Each row is a point. Each copy is the shape, with its points in the same order, turned, moved and blurred by noise. Say if it was mirrored as well.
In the rows, 128 means zero.

Shape (9 x 3):
[[131  92 157]
 [ 89 166 106]
 [182  92  85]
 [ 86 120 115]
 [114 168 144]
 [169  88 127]
 [ 88 138 164]
 [161 139 131]
 [109 136 132]]
Copy 1 (9 x 3):
[[146 121 181]
 [ 91 120 108]
 [205  86 129]
 [103  99 145]
 [113 156 123]
 [186 109 158]
 [ 91 150 158]
 [158 142 122]
 [113 126 139]]
Copy 1 is: only turned
Copy 2 (9 x 3):
[[124  95 136]
 [ 54 163 108]
 [156 115  57]
 [ 63 114 110]
 [ 88 166 142]
 [159 111 104]
 [ 79 130 159]
 [136 149 115]
 [ 89 138 128]]
Copy 2 is: only turned
Copy 3 (9 x 3):
[[107 120  87]
 [ 90 124 189]
 [177  86 115]
 [ 75  98 146]
 [102 156 160]
 [154 112  88]
 [ 71 153 131]
 [147 143 135]
 [ 99 132 144]]
Copy 3 is: mirrored

Shape (10 x 4):
[[124  81 112 103]
 [141 176  97 182]
 [103 153 119  66]
 [123 136  97 137]
 [169 139 113 134]
 [155 117 107 137]
 [109  97  58 164]
 [143 120  87 105]
 [101 150 131  68]
 [135 159  86 137]]
Copy 1 (10 x 4):
[[141 116  94  77]
 [116 116 144 199]
 [ 86 175  88 111]
 [115 114 110 137]
 [155 143 118 153]
 [158 119 110 140]
 [130  59  98 142]
 [145 135  86 135]
 [ 84 180 106  96]
 [117 125 110 171]]
Copy 1 is: only turned
Copy 2 (10 x 4):
[[143 140  90  96]
 [129 121 114 218]
 [114 185 150 110]
 [121 142 104 156]
 [170 136 124 163]
 [164 129 104 150]
 [118 138  43 157]
 [154 166 102 135]
 [109 178 155 109]
 [134 157 109 179]]
Copy 2 is: only turned
Copy 3 (10 x 4):
[[120  91 118 104]
 [116 179 128 192]
 [ 61 110 179 116]
 [106 129 128 153]
 [130 166 137 127]
 [131 146 123 128]
 [107 113  71 168]
 [ 96 133 121 112]
 [ 71 105 184 118]
 [ 86 159 130 154]]
Copy 3 is: only turned
Copy 4 (10 x 4):
[[148 101 170 115]
 [126 195 126 177]
 [140 152 137  58]
 [127 154 147 134]
 [172 159 136 148]
 [161 141 150 148]
 [100 139 195 173]
 [159 145 173 117]
 [138 142 132  60]
 [136 184 155 141]]
Copy 4 is: mirrored

Shape (14 x 8):
[[143  94 152 168 146 100 153 141]
 [116 158  80 149 109 137 102  98]
 [146  86 151 129 171 121  96  77]
 [138 132 148 126 106 158 177 119]
 [ 93 129 147 146 165 119 170 109]
 [110 161 115 136  91  94 128 156]
 [ 80  94  89  89 142 172 102  92]
 [175 162  93 176 142 164 188 108]
 [121  97  74  83 152 151 104  92]
 [ 96 117 105 102 185 123 138 158]
 [ 92 163  90  88  93 106 150 137]
 [106 121 135 160 177 143 179 121]
 [110 159 111 138  93 120 106 136]
 [111 169 131 133 174 149  99 171]]
Copy 1 (14 x 8):
[[124 133 154 164 158 104 132 152]
 [100 106  95 120 115 183 114 110]
 [ 95 106 147 156 157  97 139  62]
 [132 141 172 114 121 157 170 134]
 [ 84 178 135 144 141 122 157 131]
 [123 142 132 123  91 151  84 158]
 [ 49  98 125  63 132 125 144  89]
 [169 138  99 134 152 183 191 136]
 [ 86  85 104  76 120 108 149  82]
 [ 99 157 110  80 144  81 123 131]
 [104 143 119  84  59 143 116 148]
 [ 99 171 129 128 171 127 169 141]
 [111 126 130 116 104 169  89 129]
 [125 173 118  86 166 139  82 106]]
Copy 1 is: only turned
Copy 2 (14 x 8):
[[146 159 155 119 173  62 153 150]
 [111 117 145 159 132 115  84  99]
 [182  94 147  96 138  75 149  97]
 [102 160 146 107 147 133 168 113]
 [126 158 126 107 189  82 153  76]
 [ 90 166 120 126 140  83  91 149]
 [ 95  47 115 105 154 125 131  84]
 [153 172 161 171 181 157 152 110]
 [137  56 100 118 159 131 135 108]
 [130 107  90  90 212  95 119 125]
 [ 68 146  69 134 143 111 101 133]
 [130 150 147 115 211  93 164  88]
 [ 96 140 137 122 135  99  79 127]
 [140 142 137  72 197 122  67 115]]
Copy 2 is: only turned

Shape (15 x 11):
[[128 128 138 152 146 111 181  82 106 119 170]
 [126 178 138 170 110 151 117 111 191 144  79]
 [156 131 141 152  82 157 119 158 124 175  94]
 [130 185 130 146  92  96 150 126 120 121 124]
 [117 125  84  92 136 132 117 171 165 113 105]
 [150 109 117 169 130 128 102 143 168  76  94]
 [137 114 122 160 134 135 105 153 130 141 157]
 [154 139 154 124  70 161 177 166  87 133 165]
 [ 84 161 168 111 103 112 155 127  96 166  67]
 [187 138 180  80 139 122 159  98 161 172 136]
 [129 140 149 123 111  99 165 135 110 178  72]
 [142 125 187 133 122 126  96  90 150 135 163]
 [ 96 189 118  63 173 141  92 128 113 162 171]
 [117 103 153  70  95 124 132 171 170 144 158]
 [102 138  86 164  86 161  83  68 125 145 135]]
Copy 1 (15 x 11):
[[112 159 117 130 141  90 147 139  94  92 194]
 [188 131 143 109 123 106 178 101 149 155  98]
 [146 146 101 140 119 143 145 155 185 173 116]
 [138 170 128 129 101  71 124 140 135 116 117]
 [140  75 117  96 140 138  95 145 136 108  89]
 [141  74 121 149 131 118 139  86 169  98 115]
 [150 109 107 150 141 125 103 135 142 142 166]
 [125 163 104 125  73 129 122 202 171 121 179]
 [ 86 166 155 114 120 101 156 175 120 172  89]
 [116 187 130  49 170 136 141 126 167 129 168]
 [102 176 132 123 155 112 153 172 147 148  94]
 [119 131 127  96 134  96 131  91 152 163 195]
 [136 142 138  66 125 140  52 135  63 169 146]
 [118  92 125  60 141 107  96 183 179 143 157]
 [161 113  54 129 101  91 151 104  92 181 137]]
Copy 1 is: mirrored
Copy 2 (15 x 11):
[[140 128 135 145 180 104 172 140 126 152 176]
 [108 113 114 168 136 202  71 114 124 162 121]
 [113  50 119 117 115 146  80 137  98 130 125]
 [143 140  88 135 147 125 100 131  85 149 153]
 [111 117  56 111 130 160 137 137 141 121  73]
 [ 92 109  98 174 146 137 118  80 140  97  91]
 [ 81  89 107 132 154 110 114 157 153 122 130]
 [143  74 100  92 113 115 123 152 105 112 201]
 [139 130 140  92 139 168 111 158  42 147 124]
 [189 107 161 117  97 128 128 149 167 177 120]
 [150  96 139 119 129 140 124 164  58 152 103]
 [105 129 167 113 131 117 104 114 171 158 146]
 [138 162  96  51 183 149 100 196 174 148 114]
 [103 123  98  68  72 122 141 151 142 142 118]
 [ 75  89  98 101 204 160  91 104 132 185 142]]
Copy 2 is: only turned
Copy 3 (15 x 11):
[[188 157  99 110 142  89 157 134 110 104 139]
 [113 174 163 146 123 169 113  68 123  76 126]
 [122 162 167 173  83 166 147 133 117 119  82]
 [129 181 124 134 104  86 131 108 155 109 104]
 [ 85 111 132 122 145 162 103 142 163 143 116]
 [146 109 149 124 119 153  65 104 124 114  97]
 [157 136 137 165 127 135 127 131 115 161 117]
 [150 172 161 172 100  93 156 209 128 110  99]
 [ 69 161 118 141  97 100 192 107 105  92  85]
 [135 172 210  76 132 130 186 141 103 129 142]
 [106 155 136 121  98 128 197 115 124 108  71]
 [150 143 180 134 108 102 138 109  78 133 168]
 [ 66 188 108 131 159 118 145 144 106 193 174]
 [100  95 189 151 134 115 158 164 151 143 143]
 [142 159  96 167  71 165 119 105 121 115 187]]
Copy 3 is: only turned

Shape (15 x 12):
[[ 71 110 113 128 138  80 140 159 167  88 124  78]
 [103 146  72 158 135  83 120  70 145 126  72 100]
 [157 117 135 131 152 140 170 134 155 134 145 133]
 [ 84 127 165  97 131 161 130  64 109  71  75  94]
 [122 127  89 133 181  86 138 109 188 145 134 169]
 [122 109 121  79 138 162 141 157 125 106 131 168]
 [106 105 103 157 130 150 135 111  91  97 171 104]
 [163 159 143  98 157 129 134  98  90  75 138  96]
 [150 124  99  99 122 151 133 144 196 166 163 153]
 [ 77 141 137  95 113 159 149 142 147  72 143 159]
 [151 122 161  89  89 113 131 102 128 166 118 149]
 [111 193  94 156 169  99 114  72 113  92 138 142]
 [115 183 153  92 176  89 106 124 138 171 125 114]
 [127 159  86 144 149 103 172 139 150 162 115 164]
 [165 139 172 161 105 129 113 153 104 146  75 152]]
Copy 1 (15 x 12):
[[136 130 113 113 148 122 138 196 147 158  91  72]
 [199 139  77 136 167  90 127 112 136 161 104 140]
 [153 134 164 149 135 167 149 168 165 132 150 152]
 [140 103 149 157 172 149 180  92 105 114  49  91]
 [146 129 111 121 162 126 103 136 213 182 155 159]
 [ 95 131 149 101 163 182 137 154 137 102 117 159]
 [146  90 101 179 158 142 129 167 112  85 134 121]
 [157 152 175 170 175 124 141 150 144  60 100 126]
 [137 165 112  90 126 198 131 142 173 130 173 142]
 [ 85 118 114 123 144 167 188 154 171  95  85 128]
 [125 172 161 120 142 133 174  87 109 127 170 137]
 [168 135  95 182 176  79 104 120 178  93 103 145]
 [116 210 156 165 150 120  95 112 161 149 107 121]
 [141 165 106 136 157 132 136 150 172 168 147 195]
 [120 145 183 128  81 114 146 124  89 134 138 184]]
Copy 1 is: only turned
Copy 2 (15 x 12):
[[ 94 141  55 116 130 135 163 170 157  74 103  95]
 [150 103  77 181 116 122 151 174 117 117  61 141]
 [133 148 149 127 159  99 156 113 154  89 142 135]
 [128  51 133  66  94 143 106 153 142 115  90 135]
 [126 108  83 179 192  70 169 130 136  88 125 139]
 [ 86 119 128  92 175 119 125  70 135 101 122 130]
 [102 113 128 150 102 178 146 116 122  89 151 115]
 [131 117 118  85  96 128 126 119 105  84 146 190]
 [134 164 108 147 185  78 129  82 150 133 153 101]
 [ 64 104 107 104 147 127  98 102 184 108 130 124]
 [104 137 159 111 139  61 125 135 104 155 121 124]
 [117  84  79 182 126 133 126 152 112  97 134 203]
 [132 131  79  98 179  96 152 179 106 148 151 173]
 [110 149 111 176 184  97 172 123 147 122  99 169]
 [108 167 187 121 169 118  98 164  96 115  88 156]]
Copy 2 is: mirrored
Copy 3 (15 x 12):
[[124 110 142 112 164 111 162 154 212  90 131 131]
 [102 127 116 118 189 114 101  68 153  60  86 101]
 [136 118  99 132 141 130 139 101 146 172 152 142]
 [138 126 207 187 181 150 144 141  99 103  91 127]
 [114 155  82 115 194 157 128  88 178 141 152 151]
 [162 152 118 121 135 185 158 148 114 162 117 163]
 [142  94  98 150 137 164 175 119 103  82 154 107]
 [178 161 151 156 152 112 150 111  83 126 157 118]
 [ 95 154  87 101 106 167 149 108 151 182 125 129]
 [129 165 125 144 140 163 185 178 123 130 110 183]
 [105 126 141  98 131 128  92 125  83 171 129 159]
 [123 187  83 160 198 119 128 105 113  68 151 106]
 [118 161 122 103 194 101 106 149 125 167 139  88]
 [119 136  49 109 176 121 119 105 142 147 106 146]
 [166 112 108 144 116 123  46 149 118 136  98 144]]
Copy 3 is: only turned
Copy 4 (15 x 12):
[[133  73  86 123 148  98 119 102 172 101  79  90]
 [146 126  31 102 154 139 130  68 120 119 110 164]
 [106 153 130 143 152 128 174 135 138 105 136 102]
 [168 122 160 101 135 148 138  84 113  66  58 180]
 [ 95 118  82 133 179 126 165 101 167 135 166 140]
 [127 126 170 118 114 129 157 163 177 127 128 140]
 [134 118 122 143  87 156 102 104 140  68 143 112]
 [142 173 148 101 152 107 101 130 117  53 123 148]
 [107 180 121 160 135 138 181 124 202 156 136 114]
 [127 103 164 142  96  89 157 112 184 100  96 163]
 [180 171 162 133 147 125 171 100 122 161 131 127]
 [110 139  90 123 136 100  93  73 129  83 165 197]
 [ 97 160 140 100 184 100 106  75 134 162 120 135]
 [ 90 138  78 116 126 102 180 117 133 156 155 132]
 [143 146 129 169 135 114 134 158  61 166 107 140]]
Copy 4 is: only turned
